Rows are points. Two turns around zero, p and q, are shown by what they do to some points. Write where each new point lands after one turn and then the other. Backwards means that the second turn is done in reverse. Each puzzle has new turns, and all numbers are rounded.

Turn p:
[ 2 14  5] -> [ 8 12  2]
[ 15  50 -36] -> [ 59   9 -21]
[ 15 -26  19] -> [-18 -13  28]
[ -7 -20  32] -> [-33   7  19]
[-25 -18 -19] -> [-17 -15 -28]
Turn q:
[ 27  35 -15] -> [ 43  11 -15]
[ 30 -27  18] -> [  2 -44   3]
[-46  -3  10] -> [-33  25  22]
[-11  -6 -12] -> [-13   7  -9]
Where do these land?
p, then q: [ 18 -12  21] -> [-5 -6 29]
q, then p: [-30  13  -5] -> [ 11  30 -10]
p, then q: [-18  38 -20] -> [ 31   9 -34]
q, then p: [ 30 -40   4] -> [-31 -39  -6]

Turn p:
[ 22 -10  12 -18 -13 -20] -> [  4 -16  32 -10  -1 -15]
[-17  -9  14  51 -10  12] -> [-30  -3 -10  38 -15  28]
[-38  -1   7  -7  25 -29] -> [-21 -10 -20   0  43 -16]
[ 40  -6 -23   7 -17  16] -> [ 25   1   9   0 -45  -2]
[-14  16 -30   3 -17 -18] -> [-21  15 -15 -12 -15 -26]
[ -5  -9 -52 -53  -6  17] -> [ 24  -2 -27 -66 -15 -10]
[-13  19  49   5  -4 -17] -> [-27  11  30  17  34   7]
[25 -1 24 12 42 40] -> [47  3  0 32 14 36]
Turn q:
[ 13 -28 -14 -24  18  37] -> [  4  12 -36 -37  16  18]
[ 28 -30   4 -27   0   6] -> [ 23   9 -30 -23 -18   7]
[-20  41 -22   3  14  14] -> [-32  18  28  -3  28   0]
[ 30  22   0  35 -17  20] -> [-2 18  3 39  2 38]
[ 25  35 -28  17 -27 -13] -> [-24  36   9  38 -20   4]
[-23   5  34 -21  -3  -9] -> [ 11 -25  29 -22 -13  -5]
[-25  -9  -3  32 -22 -15] -> [-19 -32  -3  31  -3 -10]
[-28 -36  28 -17  37 -40] -> [ 38 -36   0 -25   7 -52]
Where do these land?
p, then q: [ 16  36 -32  47 -18   1] -> [-38   0  29  47 -24   4]
q, then p: [  9  -5  25 -25  15  18] -> [ 33   3  19 -21   1   6]
p, then q: [-14 -17  40   8 -11  54] -> [ -9 -10  -8 -22  31  59]
p, then q backwards: [ -9   8 -40 -17   9 -18] -> [ -2 -29 -20 -23  18 -19]
p, then q backwards: [-50  23  15  24  16   3] -> [  7   2 -47  29   4  30]
p, then q: [  4 -48  19 -21 -14 -17] -> [ 27 -35 -29 -27  -7  -2]
q, then p: [27  0  5  4 23 22] -> [35 23 -4  6 -2  2]
q, then p: [ -2   5 -12 -14 -39 -49] -> [-57  -2  21  -6 -19 -14]
q, then p: [ 20   0 -20  -6  19 -15] -> [  1  23   2   5   2 -29]

Turn p:
[ -7 -12 -19  -2   6   6  -1  -5] -> [  0 -17 -18   2   5  -1   6  -1]
[  7 -12   1 -11  -8  14 -11  13] -> [ -9 -14   3 -20   0   9 -10  -2]
[ 0 -2  3 -9  1 15 -2 39] -> [ -4 -10   4 -28 -10   4 -14  26]
[  8  19  -2  -7 -20   0  -1 -12] -> [ -5   8   3   7 -21  -1  -6 -20]
[ -8  26 -14  11   5  20   5  11] -> [ -1  -5  -8  16 -26   6  -5  23]
[ 12  -5  -7  34   5 -76   1  -5] -> [ 66  18  13  18  28 -32  -2 -16]
[-13  -2   8  -6   4 -30 -12 -13] -> [ -1  12   2   8  22 -26  -5 -11]
[  5   0   7 -13   9  15  30 -12] -> [-10  17 -12  -8  -8  14  27   2]
[-12  -6  10   6 -12  18   7 -11] -> [-18  -9  12   6  -4   6  18  -1]
[  9  -6  12  -3  11  18 -15  -4] -> [-15   0   0  -2  13  22  -9   2]
Turn q:
[ -4   3 -11  -2 -12   0 -11 -15] -> [ -2 -11 -10 -14  -9   2 -12  -2]
[ 10 -11 -14  -7  -6 -31 -11  10] -> [  1 -21  -9   7  -5 -32   4   7]
[  5 -51 -11  -8  -9  15  25 -10] -> [-34 -21  -3 -11   9  16  38  18]
[14  7 11 18 12  9  5 -3] -> [14  6  1 16  8 19 -2  5]
[  0  16 -10  -9  -9 -12   6   4] -> [ 12   2  -6 -14   5 -17  -2  -4]
[-10  13 -19  16  36  -2 -13   0] -> [ -9   6  -8  21  21  -3 -35  -5]
[ -2   2 -16  -9  -8  20 -12   5] -> [-12   7   0 -16  -7  -1 -13  17]
[  3  13  62 -11   0  11  15  -4] -> [ 28  15  43   2 -11  25  21 -21]
[-16   8   8  14  -4 -10  -4  14] -> [  3  16  -9  11 -11  -9   0 -15]
Where do these land?
q, then p: [-15  -8  11  16  -8  18 -14 -12] -> [-21 -21   7  10 -18   4   3  -5]
q, then p backwards: [ 15  -1 -41  13   1 -12 -15  -5] -> [-19   0 -29  -8  25   2 -21  14]
p, then q: [  8  26  18 -14  33  11 -14 -12] -> [ -5  33 -10  -1  -2  -1 -40  -3]
q, then p: [-1 42 19  6 -8 12  5 -3] -> [ -9  19  -4   4 -17  27 -23 -19]
q, then p: [  6  -8  -1 -12 -13  16 -16   4] -> [-10  -6  15 -18  -9 -12  -6   3]
q, then p backwards: [ 24 -13  -2 -11   4 -20  33 -14] -> [-11 -44  -7  18   5  -4   8  -4]
p, then q: [-12  15 -10  -4  -8 -11  -2  -7] -> [  8 -10 -19   3  -6  -6  -1  -9]
p, then q backwards: [-11 -20   2  17  -4  10   1  21] -> [ 26 -13  -1 -20   0   1   1 -10]
q, then p backwards: [ -8  -8  17  -7   0 -34  25 -10] -> [ -3 -29 -10   6 -21 -13   9 -26]
p, then q: [-13 -11 -23  -2  -3  16   8  34] -> [-20  -6   4  -6  -9 -26  26  19]
p, then q: [  8 -14   9  -3   5  -8 -11   4] -> [ -2  -5  19   6   6   0 -11   0]

Turn p:
[-16 -33  11  23  17  30 -41  36  55] -> [-59  -4   4  33  42 -30  13  38 -18]
[  5  33   4 -27  11 -19  -9 -18 -23] -> [ 21  -3 -12 -22  10  15  -7 -42  -3]
[ -5   6   6 -11 -23   4 -18  13   4] -> [-16  -8   2   0   7  -4 -29  -3   2]
[ -7   9  16  12 -46   9  -1  -4 -21] -> [ -5  10  27  -5 -25   5 -40  -4  -8]
[ -1  32 -55  25  41 -38   9 -57 -14] -> [ 58  14 -47  21 -16  44  36 -22 -34]
[ 33   5   8 -10  -8 -26  29  22 -30] -> [ 22  26  -2 -20 -14 -10  -7 -14  47]
[-27 -52 -11  14  17  21 -30  26   9] -> [-22  -6 -10   8  15 -48   9  44 -31]
[-20  35 -11 -16  17   3  46 -16 -12] -> [ 11  -6 -13 -39 -21  46  21  -3   2]
[20 29 -7  7  5  6  5  2 -2] -> [11 18  0  0 14 26 -3 -1 10]
[ 28   2  -8 -24 -12  16   9 -20 -10] -> [ 33 -19  19  -6   6  11 -10   0  16]
[ 23 -27  49  10   1 -15  17 -12 -18] -> [  7  16  41  -3 -18 -31  21 -26  15]
[-33 -38  -3  -5 -20   9 -15  27  62] -> [-59 -40 -10  31   0 -23  -4  33   2]
Turn q:
[  5  -8 -10  18   5  -6 -55 -29  24] -> [-25  14   9  39   3 -32 -38   4  10]
[-24  -7 -25  -8  -9 -33  -4  -2  11] -> [ 13 -19 -22  13  13 -22   0  11  26]
[ -1 -13 -12  16  32  12  25  -1  28] -> [ 4  1 34 17 26 -4 30 -7 -1]
[ -3  28  15 -25  -8  -5  13 -19 -27] -> [ -1  16 -33 -20 -27   8  14 -17   7]
[ 32 -15  -2  -8   9 -34  46   5   5] -> [57  6  3 19 -3 21 24  0  2]
[  6  19 -16  60 -17  40  11   4   2] -> [-50 -13  29  11  10  48   6  11   5]
[-48 -41  19 -15 -18  -3  22  16 -17] -> [ 13 -51 -29 -16   6 -15  19  -3 -37]
[ 15   1  36 -11  64  18 -44  33 -31] -> [ -2  60  18 -42   6 -26 -17  24 -53]
[ 16   5 -38 -35 -25   5   4 -12 -27] -> [ 12   5 -35 -13  16  27 -23 -29  24]
[  4  31  34   8 -31   6 -17   5  34] -> [-20 -16  28  -8 -51  -5 -15   5  17]
Where do these land?
q, then p: [ -2 -52  -7   8  -5  21  -1   9 -32] -> [ 39  15  -2 -25  15 -24   9  12 -32]
p, then q: [ -5  13  -6  -5  46  -6  -3   2 -27] -> [ 20  31 -13 -13  14  15  14 -22  19]
q, then p backwards: [ 18   0  34 -37 -19 -18  10 -38  41] -> [ 15 -23  13  -1 -29 -56  18 -34 -19]
p, then q backwards: [  2  32 -28  -9  13 -11 -22  30 -19] -> [  4  -4 -30 -26   2  -6 -17  -1 -45]
p, then q: [-32   6 -24   2  15 -37 -11  18  -8] -> [ -4   0 -31   4  35  13  -6   1  37]
p, then q backwards: [  3  11 -21  35  22 -19   9  11  -9] -> [ 13  12   3  -1  24 -25   8 -18 -31]
p, then q backwards: [-15  -9  -7   7 -19  28  41  17 -24] -> [  9  37  26   5  -5 -13 -14  39  -1]
q, then p backwards: [  1   7  63 -13 -18  13  -7 -17  65] -> [-13 -46  50  -1 -46 -24  22 -35 -14]
p, then q: [ 48   4  53 -11 -35  -7  -6 -12  43] -> [-32  -9  32  46 -37 -43  21  -6 -24]
q, then p: [-16 -17  -7  20 -26  29  -3 -31 -36] -> [ 16  -9 -12 -11 -14   0   3  29 -56]
q, then p: [ -1   5 -51   3  26   5  -5  10   6] -> [-19   6 -15  -3  32  11  41  -6   1]
